Each wall is flat, endless, passes through zero and stands at right angles to its row. A trip goes straight from one point to another. Which walls does it cross, in order?

Walls:
(1): [-3.1  5.4  6.1]
(2): [ 4.1 -2.3  0.7]
(3): [ 3.7 -3.4 -1.4]
(4): [ 1.9  0.0 -3.8]
(5): [-8.4  3.2 -4.5]
(6): [0.2 1.1 3.4]
Trips:
[ 0.9  1.6 -3.3] to [-5.3 -3.4 -2.1] => 3, 4
[-0.4  3.0 -2.5] to [-1.9 -1.6  0.8] => 4, 6
[ 1.3 -1.0 -2.5] to [ 3.3 -7.3  2.5] => 4, 6
[4.3 0.2 3.0] to [-0.2  3.4 -0.7] => 3, 4, 2, 5
[ 2.0 -2.2  0.0] to [-1.5  2.3 -4.0] => 5, 2, 3

Walls:
(1): [-1.9 -2.8 -2.3  4.8 -1.1 -1.8  0.4 -3.7]
(2): [-2.9 -2.7 -0.1  0.2 -0.5 -1.2  0.9 -0.5]
(3): [ 2.2  3.4  1.9 -0.7  3.9 -1.4 -8.3  3.5]
(4): [ 2.7 -3.5  8.7 -2.7  2.6 -0.3 -1.9  2.8]
(5): [ 1.5  1.0  1.2 -4.7  4.0  0.3 -3.0 -2.4]
(6): [-5.6 -3.0 -0.4  0.8  1.6 -3.8  3.9 -2.3]
(7): [-0.1  3.3 -0.7  0.6  6.0 -2.3 -5.1  2.4]
(8): [-2.9 -1.4 -2.3  0.3 -0.7  2.3  2.4  0.6]
(9): [ 0.9 -0.3  0.8 -0.3 -4.2 -0.1  0.1  4.7]
Trips:
[ 1.2  3.2 -3.9 -4.7  0.4  1.7  2.9 -1.7] to [ 2.1  4.0 -3.5 -0.4  0.0  4.3 -2.1 -3.0] => 7, 3, 8
[ 4.2 -0.9  0.4  7.0  0.3  3.9  5.5 -5.0] to [-0.1  2.5 -2.5  0.6 -0.6 -0.4  4.2 -4.8] => 2
[-3.9 -2.9  3.0  4.3  0.0  5.6  2.9 -1.3] to [ 1.9 -6.6 -1.8  0.9  4.5  0.6  1.2  2.7] => 7
[-1.5 -0.5 -0.5  1.4 -4.3  2.3  2.6 -4.1] to [ 0.8 -5.7  0.3 -2.1  4.8  3.0  5.8 -0.9] => 4, 5, 1

Walls:
(1): [-0.9 -1.4  2.6  1.3  0.2 -3.0 -1.0  1.7 -1.6 -4.7 -2.5  0.8]
(2): [ 0.1 -0.5 -0.5 -5.8 -2.8  0.8  1.0  0.5  1.9  2.3 -4.2 -0.8]
(3): [ 3.5  1.4 -0.9  0.0 -1.8 -1.8 -4.5  0.8  3.7  5.2  1.3  0.7]
(4): [ 1.3 -4.3  3.7 -1.9  2.4  0.0 -3.8 -1.9 -1.8 -2.1  4.3 -0.2]
(5): [-2.3  0.1 -4.7  4.2 -1.6  3.3 -1.8  1.0  1.7  2.4  5.5  7.5]
(6): [ 6.0 -3.1 -3.0 -0.7 -0.9  0.9 -1.9  0.7  1.9 -1.0  2.2  2.1]
(7): [ 3.5  5.8 -2.6 -2.0  5.2 -3.4 -4.3 -4.1  1.0 -1.5 -3.6 -1.0]
(8): [ 1.7  6.5  2.6  3.4  5.1  0.5 -3.4 -1.2 -2.3 -1.4 -1.2  3.2]
(9): [ 3.4  5.2  2.0 -7.9 -4.0 -0.4  0.9  2.6 -1.1  1.8  1.7  2.4]
Trips:
[-0.3 -0.1 -4.8  2.5 -0.2  1.8 -2.7 -2.3 -6.4 -3.9 -5.0  5.8] to [ 4.0 -0.8 -1.7  3.8 -4.6 -1.4 -1.9  6.3  6.6 -3.7  1.9 -2.0] => 3, 7, 8
[ 1.9  2.0 -0.8 -3.2 -1.0  0.5 -1.1 -1.3  2.7  0.3 -6.0  0.3] to [-3.0  4.2  1.8  4.0 -4.0  0.3 -2.7 -1.5 -0.6 -0.9  2.7 -6.8] => 6, 9, 2, 7

Walls:
(1): [ 1.9 -2.9  0.5  6.1  1.0 -1.4 -0.4 -0.1 -5.1 -1.8 -1.3 -7.4  3.5 -2.7
  1.1  2.5  1.0 -0.6  1.4 -1.2  3.0  0.1 -5.5 -3.2]
(2): [ 0.1 -1.2  3.7  2.5  0.2 -2.6  0.6  0.1  2.0 -4.3 -0.1  2.0  0.1 -0.3
  4.1 -4.6  3.0 -0.8 -2.0  3.0 -3.8  3.1  2.1 -1.1]
(3): [ 1.3  3.2 -0.6 -1.2 -1.2  2.6  3.6 -2.8 -2.6  0.4  6.0  1.4 -1.2  3.7
 -0.6 -0.5  2.5  0.5  0.5  1.3 -2.9 -5.7  4.8  4.1]
(4): [-2.0 -3.2 -0.2  8.1  2.1  5.2 -0.5  3.8 -1.3 -4.6  2.0  3.4  0.0 -2.5
  2.4 -7.5 -2.3 -4.7  0.5  1.5  5.8  6.3 -8.1  3.2]
(5): [ -4.6  -7.6   3.6   0.2   3.8  -2.1   1.5  -3.0   0.7  -2.7  -0.8  -5.5
 -10.9  -1.2  -0.2   1.7  -1.4  -4.8   0.7  -1.1  -0.2  -0.7   1.6  -3.2]
(6): [-1.7  2.4  3.5 -4.1  1.3  3.2 -1.8 -3.4  1.3  1.9  3.8  1.4 -2.3  1.2
 -1.0 -3.3  5.3  2.1  0.7  0.7 -2.7  0.0 -1.5 -3.5]
(7): [ 1.5  0.1  0.9  0.0 -3.8 -2.0  1.4  2.7  3.7  0.6 -0.7  2.4 -2.0  1.0
  6.6 -1.5 -5.8 -2.6 -3.3 -0.8  3.2  0.2 -0.1 -6.6]
(8): [-6.3 -1.7  4.2  2.5  2.7  1.7  3.0  2.6  0.1  0.2  0.9 -0.3  1.9 -1.6
 10.8  1.2  1.9  0.8  2.9  3.9  0.4 -2.4  2.8  5.1]
(9): [ 4.1 -2.8 -3.6 -0.8 -1.1 -2.5  3.2 -0.7 -4.1 -1.2  0.1 -0.5  6.3 -3.5
  7.3  1.4 -2.3  2.6  2.8 -1.7  7.1 -1.0 -2.4  2.5]
(10): [ 2.2  0.0 -2.8  0.6  0.0 -3.9  1.3  1.4  0.5  0.2  3.2  3.4  5.5  2.2
 -2.5  0.5  1.7  3.4  0.9  0.3  2.8  3.4 -1.8  2.0]
Trips:
[  0.6   1.0  -5.9   6.1  -1.8   3.2  -4.4   0.7  -5.4   1.8  -4.4  -2.7
   3.3 -10.4  -3.7  -3.2   1.4   0.0   3.3  -5.7   3.3  -0.5  -1.4   1.2] to [ 4.7  2.6  1.2 -1.4 -1.5 -2.1 -1.4  6.0 -1.5 -2.8  1.5  1.0 -2.7  0.1
 -4.4  1.9  3.4  2.5 -0.2  1.6  2.6 -3.8 -0.4  3.6] => 10, 3, 4, 1, 9
[ 2.0  2.5 -3.6  2.3 -2.1 -0.4  4.0  1.0  6.1  3.7  1.4 -1.0  3.5 -0.8
 -2.2  0.3  1.3  3.4  3.7 -3.0  2.5  1.4 -1.2  1.6] to [ 4.8 -2.0  1.3 -1.2 -0.1  0.4  0.5  6.2  4.9  0.8  2.5 -1.1 -0.3 -4.6
  0.1  4.0  0.5 -6.9  5.6  3.3 -2.3 -3.0 -1.4 -3.2] => 7, 8, 5, 10, 9

Walls:
(1): [-0.9  3.0  0.6  1.2  1.3  0.7  2.0 -3.5 -1.6  1.4  1.8 -3.4  3.2 -8.9
  0.0 -4.1 -1.3  4.3 -5.3  1.0  3.5  0.9  3.8 -1.0  1.0  3.6 -0.2 -2.4
 -3.3  1.7  3.0  9.1 -1.7  2.3  1.5  0.4 -3.6 -0.4  0.3 -0.4  2.1 -3.8
 -0.3  1.4 -3.0  2.9  5.7 -4.0]
(2): [ 2.3 -1.1  4.4 -1.9  0.9 -2.3  3.6  1.1 -1.9  1.6  6.0  0.7 -2.9 -0.7
 -2.6 -1.9  4.7  3.7 -1.0 -1.7 -2.2  4.7 -2.3  5.4 -3.0 -2.4 -1.5  2.1
  1.3  0.8  1.1 -1.9 -2.0 -0.6  0.9 -0.5 -1.9 -7.5  3.4 -3.5  1.1  4.0
 -0.6  5.3  3.3 -0.1  4.7  0.3]
(3): [ 3.4 -0.6 -0.4  2.3  0.9 -2.8 -0.6  6.9 -3.1 -1.8  4.0 -1.8  1.1  1.5
  3.5 -2.0 -3.5 -0.9 -4.0 -2.9  0.6 -2.6 -1.2 -5.6  1.5 -0.1  0.7 -0.7
  1.8  1.5  3.8  3.0  2.3  0.4 -3.4 -1.8  2.4 -3.1 -6.7  5.4 -3.7  2.8
 -2.8 -4.0 -1.6  1.9 -8.1 -7.3]
(4): [ 0.7 -0.1  0.3  0.0 -4.8  2.1  0.2  0.2  4.7  1.0  3.3  2.9 -3.4  1.0
  2.8  7.4 -4.2 -7.3 -1.9  4.3 -4.4  3.4 -3.2 -2.0 -4.2  0.3  0.5 10.9
  0.2  2.5  3.5 -2.2  9.1 -0.3  0.6  5.4 -2.5 -1.8 -0.2  6.3 -1.9  1.4
 -0.5  0.8 -0.8  4.2 -5.5  2.4]
(5): [-4.6  1.9  1.9 -1.3 -1.8 -3.2  1.4  2.7 -0.6  7.4 -4.1  4.9  0.9 -1.7
 -4.5 -1.2  0.9 -9.3 -0.4  1.4  3.0  1.8 -1.1  6.8 -3.4  6.3 -1.2 -5.9
  2.5  6.3 -2.6 -1.7  3.8 -3.6  2.6  2.1 -1.1  0.2  2.1  0.6  4.0  5.8
  0.4 -1.0 -2.0 -3.8  1.6  2.5]
(6): [-2.5 -5.0  0.8 -0.7  6.6 -2.2  4.1 -1.7  1.1 -1.7  1.5  1.8 -1.7  3.1
 -2.2 -1.0  8.1 -1.3 -2.3 -7.1 -4.5 -4.9  0.1  1.9 -1.1 -4.4  4.1  0.0
 -1.5  2.1  0.2  2.5  2.3 -0.4  1.8  0.2 -3.3  1.8 -4.8 -0.4 -1.7  4.5
 -0.1 -5.9  0.0  2.3  4.1 -1.8]
Trips:
[ 1.9 -1.0 -2.0 -0.8 -0.9  0.5 -0.2  5.3  3.6  2.0 -2.4 -2.4  3.3 -2.7
 -0.6  5.6  1.3  1.7 -1.1 -1.0  1.0  0.1  0.9 -2.6 -5.2  1.3  2.0 -1.6
 -0.4  0.6 -3.5  4.3 -2.1  3.3 -0.9 -3.1  0.7 -1.1  2.6  4.5 -2.9 -0.6
 -3.6  0.4  1.3 -4.8 -5.2  1.9] to [-10.5   1.4   2.6  -3.2  -2.1   1.9  -3.0   1.8   1.3   1.8   2.2   0.5
  -0.5  -1.6  -2.0   3.9  -3.2   0.1   3.4  -7.0   4.6  -0.2  -6.0  -2.0
  -1.8   1.7   0.5   1.1   0.6   0.6  -2.3   5.6   0.5   0.3   3.2   3.2
  -5.4  -1.1  -5.5  -0.8  -4.3  -7.9  -0.3  -1.9  -3.4   5.7   3.3   4.5] => 1, 5, 3, 6
[-1.8 -3.1 -3.2  0.3 -4.1 -4.4  1.3  0.3 -2.4 -7.6  0.2 -1.4 -1.4 -3.9
  1.5  4.9 -5.6  0.4  3.7  1.7  1.6 -4.0 -2.6 -5.4  1.9 -1.0 -3.4  3.1
 -1.1  3.1  0.4  0.3 -0.3  4.3 -6.4 -1.2 -2.6  5.0  2.5  2.3 -2.3 -2.8
  0.2  2.4  4.4  2.3 -1.4  0.2] to [ -2.9  -2.5   1.7   2.7   0.5  -1.6 -10.2  -2.6  -3.3  -5.7   0.3   6.5
   0.0   0.5   2.0   3.8  -1.0  -2.2  -2.2   0.7  -2.7   0.9   5.8   0.1
   3.0  -0.3   4.5   3.4   1.7   2.4   2.1  -5.4  -0.6  -1.6  -0.7  -0.8
   3.1   0.3   0.4   0.0  -6.2   5.6   1.3  -1.9  -5.0   3.0  -1.0  -0.8] => 6
[-1.8 -3.4 -4.0  0.6 -2.9 -6.3 -0.1  2.2 -0.8 -1.5  0.4  0.5  0.3  3.8
  0.2 -1.4  1.4 -7.0 -4.9  4.9 -0.4 -2.1 -0.8  3.8  1.2  5.5 -2.2  3.4
 -2.5  3.8 -1.2 -3.0 -2.5  4.5  1.9  9.4 -0.4  1.9 -4.4 -6.8 -5.1  1.4
 -3.3  1.8  0.7  1.6 -8.3 -6.4] to [-1.8  1.3  2.0 -0.8 -0.2 -3.0 -1.2  1.6 -2.1 -1.3 -1.2  7.1 -1.4 -0.7
 -3.8 -2.0 -1.0 -0.3 -0.7 -0.2 -2.5 -3.3 -0.3 -1.2  3.5 -4.3  2.1 -1.1
  1.9 -1.6 -9.3 -1.5  2.7 -2.0  4.7 -0.3  1.1  4.4 -0.9  0.3 -7.2  5.5
  0.5  4.1  0.1  4.7 -1.9 -2.0] => 4
[-1.3  0.3 -4.2 -1.4 -4.7  1.2 -0.1 -6.7 -4.0  0.8 -9.0 -0.2  5.9  3.8
 -2.7  1.7  4.3 -2.9  3.3  2.9  0.7 -6.9  1.4 -2.5  2.0 -2.3  0.6 -2.6
 -0.7  0.9 -3.1 -5.3  3.6 -0.1 -0.9 -1.6 -0.6 -7.4  2.3 -3.8  3.2  0.7
 -5.3  0.6  1.7 -0.3  1.7 -5.1] to [ 2.0  2.8 -6.8  0.5 -1.2 -1.3 -2.8 -1.0  0.9  1.4 -5.0  0.0  0.3 -2.9
  0.9 -3.6  0.6 -0.4  4.1  2.1 -8.5 -3.1  6.6  2.5  3.2 -4.8 -1.2 -1.5
  5.5 -0.9 -0.7 -0.5  3.4  2.9 -2.3 -5.3 -1.2  2.3 -0.4 -0.6  4.9 -4.0
  3.5 -1.2 -3.0 -6.1  4.3 -2.7] => 1, 5
[ 0.0 -3.2 -1.8  3.8 -0.2  1.2 -4.8  7.1 -0.2  2.7 -2.6  2.9 -1.9 -1.2
 -3.0  2.7 -0.2 -0.7 -2.0 -3.7 -4.2  1.9  3.0  3.0 -3.8  3.8 -1.3 -0.1
  2.9  0.0  6.1 -0.3  3.4 -8.4  1.0  5.2 -1.1 -2.0 -1.3 -2.6 -2.2  2.0
  0.5 -4.7 -0.8  0.7  1.3 -1.2] to [-3.5 -3.4 -3.0  1.4  3.1  8.7  1.9  1.8  3.2  2.0 -4.9 -0.8  0.2  0.8
 -1.1 -5.4  1.7  1.9 -2.7 -0.8  0.5 -2.6 -0.6 -1.3  2.6 -0.6  2.7  1.0
  2.0 -1.2  3.8 -2.3  1.8 -5.8 -2.6 -2.3  2.2  5.1  8.0 -1.8  0.5 -1.5
 -0.4  1.4  2.8  1.6 -0.9  0.0] => 2, 3, 4, 5

Walls:
(1): [-1.8 -2.8 -1.5 -3.1 -3.4 -3.0  1.8 -3.0 -4.2  2.8 -3.8  4.2  1.3  4.6
  0.6 -1.8  1.8 -3.8 -2.2  4.9 -3.9 -3.4 -4.9  4.6 -2.2  1.5 -1.0  0.3
 -0.7  4.4 -2.3  1.1 -6.1 -4.8 -5.4  1.0 -3.5 -1.5 -3.5  1.6  1.7  0.9
 -2.4  2.9 -5.5  3.2 -0.6 -1.9]
(2): [-1.3 -0.5  3.5  7.5  3.0  1.0  0.3 -1.3 -1.8  4.6  0.4 -0.1  2.3 -0.3
 -1.9  2.4  1.5 -1.3 -0.3  6.2 -0.3 -2.3 -5.4  0.5 -2.4 -1.7 -6.2 -1.6
  1.7  0.2  3.8  2.5 -3.8 -2.7 -2.7 -1.1  1.6 -3.9  0.5  3.1  4.8  1.0
 -0.9  1.5  4.3 -2.4 -0.9 -0.9]
(3): [ 2.7 -5.2  4.8 -7.6 -1.1 -0.7  4.8 -4.2 -0.6 -3.2  4.3  5.0  2.0  2.9
  2.7 -0.3 -0.4 -1.9  5.5 -2.3 -2.1  2.9 -2.2 -1.1  0.7  3.5 -3.1  5.3
  0.3 -3.2 -2.0  1.8 -0.2  1.2  2.1 -5.2 -0.7  0.7  5.1  6.3  3.5  2.4
 -0.2  1.3  0.8 -1.4  3.5  1.3]
(4): [-3.5 -2.0 -2.2 -3.0  1.3  4.3 -1.6  2.6  4.0  2.1  3.1  0.3 -3.1 -3.8
 -1.0  1.9  3.5  0.6  1.8 -1.5  0.0 -0.7  0.7 -1.3 -1.8 -4.7  2.1  5.8
  1.8 -1.2 -0.3 -1.5  4.2  1.7  8.2 -0.1 -1.5  2.1  9.2  2.7 -4.4 -1.7
  5.1 -5.8 -1.2  2.5 -1.1 -3.1]
(5): [-2.3  0.0 -2.5 -6.0  1.1  3.4 -0.5 -1.1  0.7  5.0 -0.1  2.7  0.8  2.1
  6.5 -0.9 -0.2  5.4  0.8  0.3  3.6 -2.2 -3.1  1.4 -3.6  0.2  3.5 -1.5
  0.9  0.0  1.0  1.6  1.5 -5.4  2.7 -5.8  6.0  0.7 -0.1  1.2 -1.2 -0.8
  2.7 -1.5  0.1  4.8 -2.0 -2.3]
(6): [ 0.6  4.0 -1.8  1.1 -4.2 -5.3 -0.3 -0.1 -6.1 -1.8 -3.0 -3.7 -1.5  0.7
 -2.4  3.0  1.1  0.8  2.1 -2.5 -3.1 -6.0  2.5 -0.4 -1.9  5.3 -1.2 -3.1
  7.9 -1.7 -0.6  2.0 -1.9 -0.8  2.9 -2.4 -4.8 -2.9  3.2 -2.9  0.0 -0.4
  2.2  8.0  3.1 -3.3  1.4 -1.2]
(7): [-6.4 -2.1  5.2 -6.3 -0.6 -2.4  2.3  3.0  2.8  1.2 -0.6  2.4  1.6  8.2
 -0.6 -1.0 -0.8  5.6 -4.1 -1.1  0.3 -5.5  1.3 -0.3 -1.6  1.8 -0.2 -0.2
  3.4 -2.1 -4.3 -0.7  1.6 -3.9 -2.5 -3.9  4.4 -1.9 -2.6  0.8  3.4  0.9
  1.4 -1.7  1.7 -1.5 -2.4  5.9]
Trips:
[-0.8 -4.8 -0.3 -3.3 -0.7 -2.6  3.6 -2.2 -4.8 -3.5 -2.4 -2.6 -1.4  2.4
  1.8 -1.3 -1.6  7.2  2.0 -5.9  6.5  2.4 -0.5 -1.5 -1.2  1.8 -1.1 -5.2
  5.7  0.0 -1.2 -2.6 -0.1 -0.3 -4.6 -1.8  2.8 -4.7  5.7  1.9 -3.0  2.1
 -8.9 -4.7  1.7  0.6 -1.3  2.8] to [ 4.6  0.5 -0.1  3.6 -1.1 -6.4  1.0  1.1 -4.1 -1.9 -3.8  1.3  1.3  3.1
  1.1  3.9  0.9  3.8 -4.1  1.9  6.3 -5.4 -1.6 -1.6  0.7  1.3  2.2  3.8
  1.7  1.2 -3.5 -2.5 -1.1  1.6  3.2 -0.5 -2.9 -3.5 -0.1  2.8  1.1  4.4
  2.6 -9.2  7.3  2.8 -2.2  0.6] => 2, 3, 4
[-7.7  0.9 -1.1  2.5  1.4 -0.2  6.3  1.1  4.2  3.4 -1.0 -3.0  0.5  2.1
 -1.1 -3.0  0.7  3.9  0.0 -1.1  2.4 -3.2 -0.2  2.2  0.5  2.1 -3.3 -1.3
 -3.7 -6.8  4.7  0.4 -0.6 -3.9  0.7 -0.5 -2.9  5.9 10.5  1.0  3.3  1.0
 -3.0  4.0  0.8  2.4  2.7 -2.7] to [ 7.8  6.8 -0.9  1.0  1.4 -4.3  2.2  0.6 -4.4 -1.2  1.0  2.3 -4.8 -3.1
 -1.5 -0.2 -2.2  1.7  2.5  3.5 -1.6  4.6  1.2 -2.4 -2.9  5.2  6.0 -0.7
 -2.2 -0.9  1.9  1.7  3.6 -0.4 -0.7  4.7  1.8 -1.0 -1.3 -0.6 -0.2 -6.3
 -0.1  2.0  4.7  1.0  0.1 -8.6] => 7, 3, 4, 2, 5
[-0.7  1.9 -1.1  0.5  4.2  3.7 -0.1  0.1 -6.1  5.3  4.5 -3.5 -7.4  0.0
 -0.6  1.0 -0.4  6.7 -3.5  0.2  0.4  2.2  3.0 -0.4  3.4  3.2 -1.9  2.9
  4.2 -4.2 -3.7 -0.3  3.1 -2.8  3.0 -0.3 -0.2 -1.5  4.7  0.9  1.2  1.2
  2.6 -2.1  5.1 -2.0  1.0  1.3] to [ 1.2  5.0  0.8  0.1  1.9  3.4  2.4  2.7 -3.6  4.9 -2.8 -2.7  6.6  2.0
  3.5  1.8 -0.7 -0.2  5.4  1.6 -2.5 -0.8  1.9  4.4  7.3 -7.9  3.4  2.9
 -2.2  3.8  1.5 -0.8  5.7 -3.7 -2.1 -5.1 -0.1  2.0 -0.8 -2.4  0.0  0.9
 -0.2  5.2 -2.1 -1.6  2.3  0.2] => 3, 7, 4, 6, 1
[-1.9  0.4 -2.6  1.5  2.2  4.0 -6.4 -0.8 -3.7  1.5  5.5  4.9 -1.2 -1.3
  0.2  2.8  0.9 -3.8 -0.8  1.9  1.2  6.8  1.3  3.1 -3.5 -2.4  2.4 -6.4
  0.8 -2.4  4.0  2.5 -1.3 -1.0 -0.6  2.9 -0.4  0.1  5.8  6.8  2.5 -3.8
  3.5  3.1 -1.2 -4.9  3.9 -2.9] to [ 0.6 -0.4  1.2 -2.4  0.7 -0.5  7.2 -3.1  4.1  2.8  2.0  7.6 -0.5  0.0
 -4.9 -2.9 -1.8 -3.6 -1.7  0.2  3.5 -1.0 -0.6 -2.0 -0.2  1.4 -3.1  2.8
 -5.4 -3.0 -3.6 -3.5 -2.8 -3.3 -5.3 -4.2 -0.3  0.2 -1.6 -0.2  3.4 -1.6
 -2.8  5.7  6.1  0.4  2.2  0.4] => 1, 4, 5, 7
[ 1.7 -6.5  5.4 -0.8  3.1  3.7  1.9  3.7 -1.0  0.4  5.5  0.0 -2.9  2.8
 -4.2 -7.0 -2.1  2.5 -1.7 -0.2 -2.7 -2.4 -2.1  0.4  1.7  3.2 -0.9 -3.3
 -2.4 -0.7  0.2  5.0  0.9  4.1  2.0  2.0 -2.9  0.0 -3.5 -1.6  2.4  1.4
  3.0  2.0 -3.3 -3.0 -1.9 -0.3] to [-2.7  3.2 -7.3  1.7 -0.9  1.2 -1.3 -0.1  3.4  0.9 -6.0 -2.6  1.1  2.9
 -3.4 -0.3  3.8 -0.7 10.0 -5.1 -1.6 -0.2 -0.6 -0.8  7.7 -0.3  3.9  0.1
  0.9 -1.7 -1.2 -0.3 -1.7  4.2 -2.4 -2.3  1.1  1.9  2.6 -3.4 -2.6 -1.4
  0.3  2.8 -1.8 -1.6  1.6 -4.8] => 2, 1, 6, 7, 4, 3
[-2.2 -0.7  8.4 -2.6  7.9  1.3 -0.4 -0.3  0.7  1.9 -5.5  3.0 -0.1  0.6
 -0.4  3.4 -8.0 -0.9  0.4 -1.2  0.3 -0.2  0.3  7.9  2.3 -2.3  1.3  2.4
 -0.1 -3.3  1.8 -0.2 -1.0  1.5 -4.9 -0.9 -4.3  1.3  1.2  3.2 -5.0 -1.8
 -0.9  7.0  2.1 -2.3  2.0  3.2] to [ 2.7 -1.3 -1.5 -1.2 -2.6  0.5 -2.3  3.2 -4.0  1.5  4.6 -2.7  2.5  0.6
  3.3  2.3  4.2 -0.7 -7.5  0.2  3.8  2.8 -2.4 -0.1 -6.0  7.3 -3.5  3.3
  3.8 -5.5  0.5  5.6  0.7  1.3 -7.2  3.6  4.2  4.2  4.3  2.4  4.5  1.1
  2.4  3.7 -3.2 -2.6  0.2 -1.6] => 6, 5
